Every row gives one point. Each copy is the shape, with its points in the same order, turned, moved and blurred by noise. Some copies are also mirrored. Which?

Shape (6 x 2):
[[ 17  -1]
 [-27  26]
 [-43  31]
 [  6 -18]
 [  1 -13]
 [ 10 -18]]
Copy 1 (6 x 2):
[[ 15   6]
 [ 10 -45]
 [  6 -60]
 [ -5   8]
 [ -4   2]
 [ -3  11]]
Copy 1 is: mirrored
Copy 2, 6 rows:
[[ 11  13]
 [-40   8]
 [-56   2]
 [ 12  -7]
 [  6  -6]
 [ 14  -4]]
Copy 2 is: only turned

Shape, 8 rows:
[[  2  -3  -4 -34]
 [ -6  12  -3  18]
 [-33  -2  30   8]
 [-14   6  51   2]
 [ -1   2 -36 -28]
 [ -3  21  13 -29]
 [ -9 -38  -7  -2]
 [  8  27 -15  42]]
Copy 1, 8 rows:
[[-17   5  20 -36]
 [-19  -9   0  15]
 [-26  12  36  22]
 [-10  34  37  17]
 [-32 -20 -11 -43]
 [-21  25   5 -25]
 [ -2 -32  34  -7]
 [ -4 -11 -38  28]]
Copy 1 is: only turned
Copy 2 (8 x 4):
[[ 16 -12  17 -19]
 [  4   3 -19  24]
 [-37 -16 -18   5]
 [-45   2   3   3]
 [ 44 -22   0  -2]
 [  2  -9  27   4]
 [  5 -13 -32 -29]
 [ 16  17 -30  44]]
Copy 2 is: mirrored
Copy 3, 8 rows:
[[ 24 -10 -25   5]
 [ -6  35 -11   8]
 [ -5  18  -1  50]
 [ 19  22  17  49]
 [  8  -3 -48 -13]
 [ 37  14 -22  21]
 [-22 -18  -5   8]
 [-11  60  -7 -13]]
Copy 3 is: mirrored

Shape, 13 rows:
[[  8  -1  15   1 -12 -13   6   3]
 [ 15  -6  11   5  10 -19 -33 -24]
 [ -6 -11  15  -7  -4  -6 -12   4]
 [  1  -9   4   5  10  -5  -3   2]
 [  7 -16  14  25   7  -3   6  -6]
 [  9 -10   5   2  -3  38   8  -9]
 [-26  17  11  30   4   3 -22  -1]
 [  6   2  -2   8  14 -11  -9 -20]
 [-13  -5  -9   4  19  27  -5  33]
 [-45  -9   4  29   4 -18  -6 -23]
 [  2 -10  13  -9  18 -18  -6  -2]
 [ 16  -8 -60  -9  -7 -17   7 -15]
 [  6  -9  17   3  21 -19   9 -19]]
Copy 1 (13 x 8):
[[  7  -7  -5 -11  -9 -15  -9   0]
 [ -1 -38  15   5   9  -4 -34 -12]
 [-16  -7   5 -13  -5  -2 -18  -1]
 [-11 -14  12  -4  -3  -3   0  -5]
 [ -2 -27  15   3 -25  -6   1  -3]
 [  5   1  15  -4 -28  24   5 -26]
 [  2  -9  37  -2  -2  14 -16  31]
 [  9 -25  21   2   8   0 -10  -9]
 [-30  13  18   7  -7  21  22   7]
 [  1 -32  47 -35  -6  -6  -7  23]
 [-15 -18  13  -1   3 -20 -13 -11]
 [ 11 -38  -8 -23  35   7  35 -24]
 [  0 -23  20   1  -8 -28  -9 -15]]
Copy 1 is: mirrored
Copy 2, 13 rows:
[[ -1  15   9  11  -7 -16   0  -8]
 [ -1   0  27 -19  20 -14 -15 -15]
 [ -9   7  18  -4 -13 -12   2 -10]
 [ -1   2   8  -5   4   0  10 -10]
 [ 13  -3   4  12   7   3   4 -27]
 [ 20   9   1  -1 -25  28  -7 -17]
 [-35 -15   5   3   3  17  -4 -12]
 [ -6   9   1 -21  21   0  -6 -14]
 [ -4 -13   0  -5 -19  26  32  13]
 [-27 -29 -12 -13   7 -12   0 -39]
 [ -3   7  14 -13   1 -16  12 -15]
 [ 24  -2 -40 -33   1 -30 -16  23]
 [  4  15   8  -8  12 -14   9 -26]]
Copy 2 is: only turned
Copy 3, 13 rows:
[[  4   0   1  -3   4 -15   6  26]
 [ 38 -10  30  -1  16  -5   8   3]
 [ -7  -6  19  -4   4 -10   5   8]
 [  4 -10   4   2  19   4   5   9]
 [  9 -19   2   9   9  10  14  27]
 [  3  -9 -10 -14 -17  25   1   8]
 [  2  14  22  38  -3  14   1   3]
 [ 28  -6   4   6  15  -1  11  -1]
 [-26   4   0   5  19  29 -18  -4]
 [  3 -20  16  50  -2 -10  20 -11]
 [  3  -7  15  -6  25  -9  17   1]
 [ 26 -31 -29  -1  18 -25 -36 -14]
 [ 18 -11  -1   0  21  -7  29   9]]
Copy 3 is: only turned

Shape, 14 rows:
[[ 21 -23  16  -4 -33   2  -1  -8   8  -3  -6]
 [ -4  11  16   2  25  17 -24 -15 -26 -13  19]
 [  9 -23 -10  -4 -14  -1  -5 -30   2 -29 -30]
 [ -6  -6  -8 -27   6 -37   6 -16 -19  23   4]
 [ 18 -23   0 -16  -3   2   2  -2   9 -32   8]
 [ 31   4 -29  17 -23   4  21 -20   5  17  -6]
 [ 18 -16  12 -27 -26 -32   5 -31   7  -7  19]
 [-18   6  24  29  16   8  19 -31 -23 -33  -5]
 [ 14   3  18  17  22   3   6  -1  -2  23  14]
 [-15 -11  20 -17  -1   9  19  18  13   2   0]
 [ -7 -23 -24   2 -22 -22 -21  10  19   7  25]
 [-17 -24  -9  -7 -24  -7   3   2 -11  -4  19]
 [ 21 -24 -10  25  17  -5 -14 -27 -30  -1  29]
 [ 25  25 -25  21  23 -20 -14  15 -41  11 -18]]
Copy 1, 14 rows:
[[  1  -4   8  -2  -7 -12  -5 -18 -11 -16 -34]
 [ 28  -3   1 -27   9   6   4   4  11 -22  36]
 [-16   5 -17  -5  15 -12  -4 -41 -18 -11  -6]
 [ 17  11   5  10 -23 -25   6  -9 -11  33  22]
 [ -6  16   9 -12   4 -20 -17 -26  15 -16  -8]
 [  3  26  -2  35   0  26   4 -14 -13  -1 -21]
 [  6  14  24   5 -24 -37  19 -32  -7  -9 -11]
 [-26 -11  13  -8  25   9  12   6 -12 -25  41]
 [ 26  -9  24  13  10  10   0  15  12   3   6]
 [-16 -11  17 -18 -12  -4  -9   5  21  17 -13]
 [ 12  -9  -4  22 -43  -6 -21 -36  22  -4  -2]
 [ -6   2   8  -4 -39  -4 -21 -17  -3  -6   8]
 [ 36   8  18  16   8   3 -21 -20 -13 -24  35]
 [ 30  18 -40  33  14  -2 -16  28  -2   4  26]]
Copy 1 is: mirrored
Copy 2, 14 rows:
[[ 29   2  10   1  -7   3 -17   2  -9 -33 -21]
 [-24   3  -1  14  24  25  -3  12  24 -20  19]
 [ 20 -10 -30 -18   3  11  -8   0   6 -23 -31]
 [ 32 -14  -1   9  28   6  -1 -25  -3  20  15]
 [ 33  -9  -4 -13   8   1  -5  26  12 -31  -2]
 [ 19  18  10 -26 -22  -9 -26 -17  17   8 -15]
 [ 60   7   5   8   7  14  14 -10   2 -19  -5]
 [-31 -20  -5  -7   4   5  27 -14  32 -32  -5]
 [ -5  -4  27  23   8 -14 -17  -4  28  -5   8]
 [ 11 -35  29   5   4  -6   1  23  -9  -9  -5]
 [ 39  -6 -15  15 -27  -2 -21  14 -12  -1  27]
 [ 24 -19   2  -7 -11  12  -5  -1 -16 -16  24]
 [  9   5 -13   4   6   9 -28 -22  41 -28  32]
 [-21  23 -19 -10  33 -32 -30 -14   6  14  21]]
Copy 2 is: mirrored
